Each row is a point. The ring and each string are closed loops that go straight from each point to the next, and from the last back to the first. Before rounding, they use only three directions, however many columns there are. How many times does the string pass through the ring? Passing back the other way cancels.

Ring (10 x 4)
[[ 68  -7   6  25]
 [ 52  36  12  20]
 [ 20  60  14  13]
 [-29  65  14   3]
 [-58  52  13  -3]
 [-80   1  10  -5]
 [-72 -30   6  -2]
 [-35 -63  -1   7]
 [  6 -70  -5  16]
 [ 51 -50  -2  24]]
String (13 x 4)
[[-16  94  -3   4]
 [ -3  58 -35   9]
 [ -2  24   3  10]
 [  3  37  36  10]
 [ 13  70  62  10]
 [  2  36  50   9]
 [ -4  18  -9  10]
 [ -7  46 -15   8]
 [-11  19  38   8]
 [-17  33  30   6]
 [-19  38  -5   6]
 [-33  87 -12   1]
 [-29  95  21   1]]
Times through: 0

Ring (9 x 9)
[[ 62 -25 -17 -24  -4  17  -5   6 -10]
 [ 49  16 -23  -7  10   9  -4   7 -26]
 [ 20  42 -28   7  19   0   5   1 -28]
 [-14  53 -33  16  23  -7  18  -8 -20]
 [-48  41 -29  18  21 -11  32 -23   4]
 [-52   9 -13   6  15  -6  35 -31  27]
 [-25 -29   2 -12   4   5  27 -29  39]
 [  6 -49   2 -24  -4  12  17 -20  35]
 [ 44 -52  -7 -31 -10  18   3  -6  16]]
String (19 x 9)
[[-12  24  -1   3  22  -1  17 -18   7]
 [-23  11 -24   3  11  -3  24 -18   8]
 [-57  -1 -53   8  -1  -9  41 -26  18]
 [-67 -10 -21   3   6  -7  43 -37  40]
 [-24 -20 -28  -7  -2   1  28 -21  23]
 [ -3 -12  -2 -10   9   5  17 -18  20]
 [  8 -26  40 -20  16  12  11 -25  39]
 [ 29 -65  32 -36  -2  20   7 -20  44]
 [ 41 -82 -30 -38 -28  20   9  -6  23]
 [ 38 -59 -50 -28 -26  15  10   0   5]
 [ 13 -12 -28 -10   0   6  13  -8   2]
 [ 47  -7   8 -18  11  14  -3  -2  -2]
 [ 95   1   4 -23  11  20 -22  16 -30]
 [ 74  12 -51 -10  -1  11 -10  21 -47]
 [ 26  13 -58  -1  -1   3   9   6 -28]
 [  9  14 -29  -1   9   2  13  -6  -9]
 [  6  45   1   7  30   0   8  -9 -12]
 [-18  75  -3  21  41  -9  15 -13 -17]
 [-43  72 -16  26  37 -13  26 -20  -9]]
Times through: 2
String (21 x 9)
[[ 62 -49 -49 -29 -23  18   0   9 -11]
 [ 85 -59 -14 -39 -17  25 -11   9  -3]
 [ 52 -60 -51 -30 -27  17   5   5  -2]
 [ 26 -34 -40 -18 -13  10  11  -3   2]
 [ 37 -13  19 -19  13  14   0  -9  10]
 [ 67 -32  33 -32   9  22 -11  -3  11]
 [ 94 -67  -3 -44 -17  29 -15   9   1]
 [ 57 -53 -52 -29 -25  17   2   8  -8]
 [ 91 -48 -25 -35 -16  24 -13  15 -16]
 [ 90 -25  -9 -29  -3  22 -17  14 -20]
 [ 76 -26 -56 -23 -17  16  -7  18 -31]
 [ 20 -11 -48  -9  -7   6  12  -1 -10]
 [ 32   8  -6  -9  13   8   2  -3  -8]
 [ 51  24  15  -9  25  11  -8   1 -17]
 [ 69  21 -25  -9  10  11 -11  15 -39]
 [ 49   2 -61  -9  -7   8   1  13 -35]
 [ 59  -1 -64 -11 -10  10  -2  17 -39]
 [ 82   8 -17 -16   8  16 -16  16 -35]
 [ 64   9  16 -16  19  15 -12   4 -14]
 [ 34  -3  -6 -13   9  10   2  -4  -4]
 [ 26 -18 -37 -14  -6   8  10  -2  -5]]
Times through: 1
